Rows are points. To make a cloud, some directions were put in groups of two or more. Within a group, all points are equally far from the middle, so they leave a hole (a ring in 2 directions, a hollow ball in 3). The other directions are filled evenly. Then the cloud was stretched, turned, moved and blurred a little. Count the holes, and give their numbers of directions, smallest first.
(in the rows, 128 means zero)

Cloud:
[[131 120]
 [ 89  92]
 [193  87]
 [116 187]
 [132 100]
 [104  80]
 [149 137]
 [151 100]
 [146 145]
 [127  88]
 [202 192]
 [173 170]
 [103 189]]
Holes: 0

Cloud (21 x 3):
[[ 68  48  86]
 [123 126  67]
 [112 131 102]
 [132 107 169]
 [137 110  70]
 [ 90 177 181]
 [132 164 131]
 [116 158 171]
 [ 91 180 190]
 [111 118 175]
 [141 172  53]
 [ 81 112 117]
 [157 132 186]
 [103  75  76]
 [ 86 154 167]
 [165  67 153]
 [103 102  98]
 [ 57  69  93]
 [106 127 109]
 [121 183 120]
 [157 143 157]]
Holes: 0

Cloud (19 x 3):
[[170  96 146]
 [133 177  68]
 [ 83  75 121]
 [ 96 110 164]
 [124  67  82]
 [154 124 168]
 [189 123  82]
 [ 87  81 140]
 [138 184 135]
 [ 67 151 123]
 [150  79  72]
 [163 107 159]
 [160 117 164]
 [157 125  50]
 [192 121 127]
 [149  70 129]
 [ 82 149  66]
 [184 164 117]
 [ 79 167 122]]
Holes: 1 (3)

Cloud, 27 rows:
[[ 71 151 131 199]
 [153 158 151 195]
 [128 190 174 120]
 [101 156 201 173]
 [149  82 168 145]
 [152 154 131  92]
 [173 147 175 152]
 [171 148 171 167]
 [ 77 162 188 120]
 [ 93 196 147 115]
 [ 66 132 138 198]
 [102 187  99 170]
 [131 167 134 203]
 [ 81  83 134 182]
 [137 172  93 117]
 [142 154 103  97]
 [166 119 130 182]
 [ 90 103 137  85]
 [137 166  82 141]
 [ 52 158 109 161]
 [165 121 123 183]
 [ 84 104 182 107]
 [ 99 193 165 116]
 [ 68 123 174 103]
 [156 135 106 184]
 [123  74 176 145]
 [ 88 197 128 122]]
Holes: 2 (2, 2)

Cloud:
[[ 91 196 156 146  92 102]
 [106 193 148  72 160  91]
 [181 159  76  90 143 110]
 [129 102 176 158  68 130]
 [140  84 136  96 159 176]
 [120  84 157 176 168 113]
 [ 55 134  75 130 156 167]
 [157 157 104  97 191 174]
 [161  97 145  75 153 100]
 [160 189 166 144  95 164]
 [152 176  87 186  90 149]
 [163 176 123  82 188 130]
 [ 88 110  77 125 121  64]
 [109 102 142 160  87  67]
 [129 173  97 189 191 145]
 [155 191  76  84 122 117]
 [168 149 151 174 185 110]
 [102 192 168 110 196 140]
 [ 79 175 173 128 188 103]
 [174 154  76  98 173 119]
 [ 69 178 177 139 114 169]
 [ 89 158  89  65 133  88]
 [136 199 146  81 179 109]
 [150 123  80 181 151 183]
 [148 195 141 100 101 184]
 [176 140 156 101 187 142]
 [160 114 107 109 122 207]
 [171 125  96 100 185 154]
 [ 72 167  68 138  84 147]
 [ 87 161 122  60  94 109]
 [133  83 108 169 156  79]
 [187 156 151  93 101 123]
 [166 113 171 144 132  72]
 [171 135 109 184  83 107]
 [109 177  76 101 194 151]
 [152 160 167 178 165 177]
 [136 186 169 149 191 158]
 [ 73 117 173 100 112 175]
 [160 105  76 158 178 128]
 [162 131 106 190 184 127]
 [155  98  95 163 113  71]
 [150 114 158 192  97 167]
 [167 100  94  83  99 104]
 [156 110 175 133 109  73]
 [107  87 140  91 101 186]
 [119 209 159  97 107 111]
 [ 77 184 175 135 163 171]
 [ 99  96 186 109 170 118]]
Holes: 3 (2, 2, 2)

Cloud (87 x 8):
[[134 182 151 140  50 137 133 118]
 [128 152 130  90  86  50  92 108]
 [107 169  66 108 117  89 212 115]
 [167 152 165 134  53 140 167 130]
 [ 83 134 110 119 205 123 173  94]
 [ 91  78 141 153 139  76  97 158]
 [109  91 149 103 152  75 158 118]
 [ 83 100 113 159 104  83 134 177]
 [168 127  87 100 170 171  88 108]
 [165  69 128 113 177 149 115  52]
 [162 173  84 108 197 144 144  66]
 [204 143 125 140 152 179 103  55]
 [165  89 147 127  60 140 146 171]
 [103  93  93 108 149  93 193 157]
 [182 140 176  84 158 163 141  82]
 [149 123 100 103 155 214 147 123]
 [159 184  51  99 116 128 185 106]
 [178 145  51  88 167 130 130  68]
 [166 109  30 128 120  86 110 106]
 [101 170 142  94  76  82 155 176]
 [111  74 122 152  72 126 156 144]
 [104 186 130 191 147 169 134 149]
 [160 102 175 104 200 157 172 146]
 [131 144  36 107 105 115 122 105]
 [164 188  97 100  71 100  80  94]
 [189 172 139 115 152  78 122 154]
 [143 113  58 152 186  90 178  80]
 [131  91 149 103 209 149 189 143]
 [133  98 120 115 128 217 189 109]
 [132 115 190  99 139 172 130  98]
 [120  74 166 165  98 176 100 144]
 [115 157 140 182 149  81  77  75]
 [156 199 127 151 129 184 127 104]
 [ 99 161 150 185 113  73 124 163]
 [126  81  75 131 179  90 167  96]
 [210  79 113 115 157  92 157  83]
 [194 133 150 163 180 133 122 148]
 [166 103 186 162 125 133 179  88]
 [208 123  98 149 170 104 191 107]
 [ 86 165 176 100 102 158 108 119]
 [107 142  81 161 113  71 126 159]
 [144  61 104  94  89  92 102 148]
 [135 213 132 149  85 160 184 158]
 [179  71 122  89 153 135  65  68]
 [ 84 146 153 179 150  96 101 110]
 [117 147  89 194 133 134 182 160]
 [161  91 161 113 129  62 138  85]
 [115 151  95 205 129 150 150 148]
 [157 104 168  65 128  96  87 140]
 [ 89 141  87  92 154  83 138 132]
 [ 86 161 163 176 153  92  77 145]
 [168 141  89 195 170 155 138  52]
 [ 73 164 109 102 165 164 162  88]
 [193 134 142  71  86 130 128 183]
 [197 175  87  73 135 143 154 116]
 [181  57 117 132 156  96 143 103]
 [121 156  62  86 172 132 140  98]
 [180  99 123 188 141 144 128 179]
 [208 107  75 158 159  96 165  90]
 [136  66 109 113  82 112 132 178]
 [173 157 159 164  70 137 175  74]
 [ 81 119 128 167 115  95 199 139]
 [208 143  72 105  87 153 106 102]
 [179 183 140 134 125 197 112 132]
 [120  83  98 117  96 188  87 114]
 [158 187 157 163 159 133  86  94]
 [117  66  98 135  75  63 113 104]
 [171  96 142  80 127  71 182  77]
 [143 144  48 168  86 112 138 119]
 [178 184 146 138 144 215 190 135]
 [ 78 112 153 107 192 127 169 120]
 [192 153  91 186 153  96 179  71]
 [144 167 115 167  44  91 109 105]
 [106  88  90 111  54 102 117 108]
 [168 102 116 145  88 201  99 180]
 [136  79 147 156 108 161 201 170]
 [ 71 189 104  90 132 175 187 140]
 [110 114  93 166 166  88  99 179]
 [186 137  79 211 109 124 122  85]
 [105 149  87 132 197  88 185  86]
 [205 127 147 172 161 120 128 121]
 [ 88 120 104 128 176  86  88 143]
 [112  83 112 177 129 185  79 122]
 [116 208 117  89  87 116 181 146]
 [ 91 144 155 138  48 122 146 168]
 [ 94 171 129 188 144 109 210 125]
 [126 192 153 190 139 114 181 144]]
Holes: 2 (3, 3)

Cloud:
[[ 80 117 127 169  84 164  84 109]
 [221 158  96 109 101 142  65 162]
 [210 153  99 139  78 163 153  95]
 [165 172 131 170 156 176  89 164]
 [193 161 130 149 172 163  56 115]
 [154 155  94  81 155  90 175 128]
 [ 69 173 135 151 119 191  65  74]
 [176 185 152  59 119 135  89 142]
 [134  85  89 135  90 159  55 128]
 [ 89 140 168  63 155 170 117 140]
 [123 141 130  43 182  85 129 159]
 [138 147 184 147  72 126 133 152]
 [107 135 152 174 138 132  71  73]
 [156 135  61 155 122  93  81 185]
 [ 83  98  74 181 117 125 142 125]
 [124 159 127 200  96 162 120  99]
 [ 74 168  70 114 125 126  97 133]
 [124 164  61 155 143 113 157 163]
 [198  83  98 132 116  95 181 139]
 [151 143  62 111 206  92 108 168]
 [132  79  80 140 131 134 150 179]
 [141 196  96 125  83 121 157 164]
 [128 187  94  54 142 127  94  61]
 [103 151 172 146  82 156  72  85]
 [102 116 138 100 121 208 192 121]
 [173  93 103  94 124 155  77 131]
 [ 64 133  90 186  66 137 132  97]
 [107 207 160  86 108 172  90  97]
 [ 75 163 128 174 106 105  95 104]
 [198 130 108 143 124 132  53 126]
 [126 212 132 135 129  90 119 158]
 [210 143 129  83 165 125  52 167]
 [139 188 151  88 161  73  83  71]
 [199 154 104 151 136 188  58 123]
 [134 131 165 148 109  94  93  94]
 [ 72 102  91 120 181 122 119 111]
 [ 89 199 162 126 109 185  86 177]
 [206 148  64 137  99 146  93  92]
 [184 124 151 137 136 129 150  75]
 [188 127 153 158  75 161  98  89]
 [113 167  97 181 133 148  92 112]
 [222 114 115 132 162 148 166 156]
 [116 189 171 109 157  88  87  81]
 [123 118 147 180  95 185  64  86]
 [101 107  60  98  81 168 114  86]
 [156 132 115 196 121 132 105 147]
 [160 175 130 152 166 159  26 114]
 [146  84  66 132 108 191 170 127]
 [163 127 189 148  54 168 116 150]
 [194  91 120 107 151 150 177 146]
 [147  95  83  90 133 189 109  84]
 [ 98 158  69 150  83 129 206 118]
 [ 67 179 110 111  97 143 123  70]
 [114 135 104 101 115 140 207  86]
 [135 169 167 135 131 110  93  75]
 [101 172 182  96 145  71 118 145]
 [111  96 115 191 100 121  97 128]
 [ 72 104 140 143  75  97 172 108]
 [124 215 139 128  94 187  71  61]
 [ 98  92  47 145  98 157 139  97]
 [139 146 156 121  81 137 185 110]
 [171 120 165 133  59 126 128 129]
 [191 159  99 131  91 189 165  45]
 [155 128 148  62 132 149 114 113]
 [120 111 158 158  83  99  85 135]
 [106  50  92 168 107 102 192 158]
 [120 182 139 171  83 144 102 151]
 [ 97  99 144 137  40 179 168  67]
 [188 174 133  66 168  64  86 154]
 [ 75 149 155 111 124 202 135 178]
 [130 144 164 189 143 136 123  99]
 [159 134  57 142 124 144  45 117]
 [ 84 174 128 114 179 207 144 150]
 [164 150 159 124 125 134 109  55]
 [ 69 137 109 153 171 136 170 161]
 [134 106 131 195 193 153 126 108]
 [147 211 105 102 176 154 126  94]
 [183 172 117 129  55 173 158  96]
 [170 177  76 109 102 148 152 184]
 [ 69 146 167 123 117 190 116 146]
 [ 77 178 165  80 135  79 116 156]
 [ 99 193 150 162 199 116 174 107]
 [159  98  68 158 108  72  90 189]
 [182  88  93 119  71 110 174 103]]
Holes: 1 (4)

Cloud, 100 rows:
[[ 71 126  96 167  87 133  76 151 162]
 [138  90 117 169 112 204 125 195 195]
 [ 68  55  88 176 169 146 123  94 159]
 [111  43 153 169 116 116 169 136 153]
 [115 178 146 104 184  86 145 117  76]
 [167 108 156 115 137 125 212 145 111]
 [ 64 212 137 100 138  97 196 151 110]
 [150 117 105  80  97 206 138 179 148]
 [125 160 153  97 157 166 123 117 189]
 [ 93 142 133 140 152 116 119  54 222]
 [130  70 182 175 157 137 130 116 158]
 [111  90 110 157 147 178 103  96  62]
 [ 95 139  89  72 149 114 191 142 159]
 [101 113  93 137 126 152 146 147 245]
 [167 105  94 159  94 169 198 143 105]
 [ 85 111 116  71  99 137 219 122 102]
 [ 96 151 113 129  90 216 127 136  91]
 [151 138 149 114  88  56 176 133  91]
 [189 106 114 142  69 178 119 132 105]
 [149  81 100 161  72 108 126 107  76]
 [148 129 129 181  55 166 174 142 156]
 [145 116 168 146 149  82  85 176 177]
 [131 105 107 144  63 171 173 121 162]
 [ 56 126 191 175 124  86 135  97 127]
 [101 215 166  98 123 112 129 168  76]
 [183 176 131 165  64 137 105 111  88]
 [ 61 158 163 147 120 111 115 180  99]
 [115  95 129 141 164 127 144 213 161]
 [124 132 176 169 115  92  78  99  75]
 [156 135 105 138 143  90 148 194 109]
 [164 179 101 150 133 116 128  63 135]
 [103 109 126 176  62 159  69 207 145]
 [108 109 101 103 136 110 160 112 224]
 [ 45 109 128  94 179 129 188 154 175]
 [147 110 143  88 130 151 150  53 133]
 [118 103  99 100  60  99 133  75 132]
 [117  75 100 139 106 165 179  98 196]
 [117  31 140 105 162  98 153 125 138]
 [ 78  83 119  81 181 105 152 141 143]
 [ 66 118  96 168 114 109  58  93 124]
 [ 93 118 125 123 168 118 191 205 156]
 [103 120 178 102 148 133 202  75 133]
 [144  89 183 121 106 143 146 183 139]
 [ 98 144 135 165 144 208 149 101 178]
 [136  91 106 102  92 150 190  80 153]
 [165 103  97  73  61 126 129  81  78]
 [135 144 174 124  84 104 223 141 123]
 [131 196 117 116 110 117 199 120 215]
 [169 101 179  86 113 144 135 164 107]
 [ 45 126 148 200  98 163 131 158 133]
 [129 221 181  90  92 127 129 159 118]
 [ 33 137 158 110 186 156 190 162 183]
 [ 98 191 168 109 167 129 183 140 192]
 [107 117 182 210  89 151 115 124 167]
 [110 155 172 168 138  69 109 107 111]
 [ 73  57 124 124 182 107 188 127 116]
 [ 85 118 102 160  79 182 134 140 105]
 [139 121  72 156 107  99  97 131 130]
 [ 59 117 163 144 114 112  75 186 102]
 [ 65 173 138 211 145 141 108 143 188]
 [133 124 126 188  53 138 148 154 158]
 [112  92 166 101 122 144 170  75 189]
 [ 87 128 159 158  87 185  70  87 153]
 [114 155 170  80  99 131 116  77  82]
 [115 151 175  99  69 109 142 164 179]
 [ 46 125 140 110  98  80 181 154 138]
 [104 104 108 193  97  56 167 116 155]
 [101 144 151 203 113 108  67  87 146]
 [117 103 111  73  72  82 118  91 116]
 [ 72 198 182 119 102 105 170 118 177]
 [ 98  95 131 174 147 185 104  76 113]
 [159 192 116 161 135 188 192 125 175]
 [ 80 126 131 137 144  88 106 198 131]
 [ 78 129 203 137 132 153 142 144 114]
 [108 136 158 104  71 110 223 171 149]
 [145 181 189  87  86 149 160 148  98]
 [ 64  89 124  93  83  77 121 100 170]
 [ 63  91 125  83 172 118 220  86  90]
 [128 141  71 144 171 151 132  92  69]
 [150 124 105 191 158 104 185  51 164]
 [ 96 144 119  91 132  90 189 165 202]
 [120 114 131 185 171 153 163  69 102]
 [104 173 128 155  83 119 141  36 129]
 [176 148 131  66 152  78 136  97 120]
 [ 87 132 126  65  83 157 157 155  91]
 [101  89 135 120 120 122 145 146  35]
 [ 61  75 135  82  84 121 108 123 147]
 [ 90 172 168 103 166 165 142 141 208]
 [135 140 181 177 154 189 147 175 141]
 [123 196 119 104 154 129 188  71 158]
 [148 120  97 147 118  44 155 131  78]
 [130 163  90 130 166 134 127  43 103]
 [ 94 165 118 178 162 196 104 178 154]
 [107 181 143 166  76 181  87 122 115]
 [124 142 182 106 100 114 214 100 120]
 [ 92 110 126 190 197 120 173  66 117]
 [ 77 103 112 176  74 143  63 165 147]
 [ 94 190 138 189  81 168 139 124 115]
 [ 47 135 120  86 152  90 118 129 155]
 [119 108 158 178 123  44 128 117 171]]
Holes: 3 (2, 2, 2)

Cloud, 96 rows:
[[185  79  90 156 108 129  73 144 140]
 [151 135 101  85 204 162 173 112  61]
 [ 94 130 100 105  79 112 169 151 164]
 [120 167  97  98  83  67 128 126 159]
 [147  95  32 117 103  50 123 131 136]
 [161 211 129 152 140 151 188 140 110]
 [171  70 169  96 144 177 162 143 117]
 [ 95 167 124 125 160 104 104  96  45]
 [ 60 137 123 107 104 192 128  96 133]
 [100  66 131 145  98  98  78 130 110]
 [182 144 113 137 107 111 174 200 146]
 [157  90  54 148  50 135 126  93 132]
 [ 93  70 171 120 104 102 122 116 121]
 [ 95  90  98  62 158  97 128 151 107]
 [ 88 217 181 119 119 139 113 157  90]
 [110 137 147  90 121  71 151 155 172]
 [ 94 162  94 120 128 151 182 215 117]
 [102 124 127 149  83  98  74 172 103]
 [173 117 115 151 174 115 155  41 129]
 [ 70 196 151 170 110 161 106 120 115]
 [136 121 117 173 150 164  95  48  67]
 [ 86 191 126  90 211  59 158 154  81]
 [142 192  93 112 138 201 139  95  93]
 [163 122 126 141  77 219 165 163  62]
 [143 173  86 122 163 181 191 196 124]
 [ 69 197  90  58 168 132 161 159 135]
 [153 143  88 135 125 201 206 109 139]
 [125 120  97 154 121 179 198 150 181]
 [163 160 161 139 172 154 181  88 127]
 [141 119 152 137 196 210 145  93 153]
 [ 98 136  59 109  80 113 167 138  47]
 [155 146 134 169 100 100 175 141 187]
 [136 159 152 176 127 125 113 184 165]
 [203 134 133  72 181  84 162 139 130]
 [179  85 135 158 166 118  87  83 129]
 [159 106 130  96 113 221 147 122 126]
 [135  93 135 149 110 103 190 189  80]
 [125 155 123  59  67  97 162 105  98]
 [140 164 159 198 112 164 168  90 155]
 [147 120 100  84 200 169 155 126  62]
 [145 137 132  91 155 188 228 143 117]
 [ 79 170 136  71 153 162 189 190 120]
 [149 114  91  80 140 193 148 107 153]
 [132 114 101 106 199 173 114 100  79]
 [166  86  96 149  82 114  95 103  87]
 [133 124 172 128  89 175 153 198 130]
 [111 171  62  97 184 108 140 109  50]
 [153  49 187 153 139 149 134 172 110]
 [157 113  99  77 216 160 167 164  77]
 [101  96 131 142 122  81  58 179 125]
 [171  98 137 184  58 170 165 156  90]
 [141  77 156  95  99 147  76  77 148]
 [ 93 145 147  69  95 128 153 178 121]
 [176  81  86  98 145 158 155 136 215]
 [185  84 162  83 132 152 165 128  85]
 [ 65 163 123  72 172 123 196 119  85]
 [126 119 165 139  70 170 180 167 130]
 [101 105 161 119  85  94 139  96 161]
 [169  81 166 134 167 100 149 148 196]
 [160 127 146 111 110 114 101 108  20]
 [ 91 183 169 142 139 127 114 137 158]
 [186 123 100 169  84 107 183 152 173]
 [161 112 131 111 154 101  98  58 150]
 [102 216 117 136 131  86 155 158 140]
 [105  90 106 154  75 101  69 142 119]
 [175  97 117  70 115 155 175 102 125]
 [151 205  66 118 135 105  98 120 108]
 [145  85 113 155  87 110  68  95  91]
 [107 141 103 171 155 149 208 159  69]
 [115 189 136 157 145 208 170 176  83]
 [136 154  75 177 102 203 128  47 118]
 [107 146  47  88  92 147 173  80 140]
 [108 220 136 155 130 125 171 156 112]
 [143  85 156 114 113 115  81  77  85]
 [102 167 131 120 130  77 110 141 192]
 [ 91 169 128 139 156  69 123 124  64]
 [134 169 143 155 134 227 182 116 107]
 [108 105  46 152  91 160 129  78  90]
 [109 212 172 121 142 122 158 164 117]
 [156 169  64 111 189 135 170 122  42]
 [172 121  12 100 130 115 166 159 123]
 [ 91 141 164 113 170  83  95 116 168]
 [ 94 139 173  94 144 181 222 151  82]
 [103 196 178 188 105 163 122 160  76]
 [ 85 136 100 100  96 129 180 157 159]
 [115 154 100  90 101  86  85 209  86]
 [191  88 155 111 113 130 153  78 119]
 [157 102  58  82 122 149 169  89 183]
 [137 100 143  77  79 152 113  85 121]
 [121  99 116 168  90  86 161 184 113]
 [139  60  90 122 115 119  72 129 113]
 [158 115  57 174 131 173 189 109  92]
 [195  96 100 190  61 132 142 103 110]
 [144 100 106  89 130  70 102 129  87]
 [183 120 152 136 149  85 186 173  71]
 [119 130 208 153 111 145 118 144 163]]
Holes: 3 (2, 2, 2)
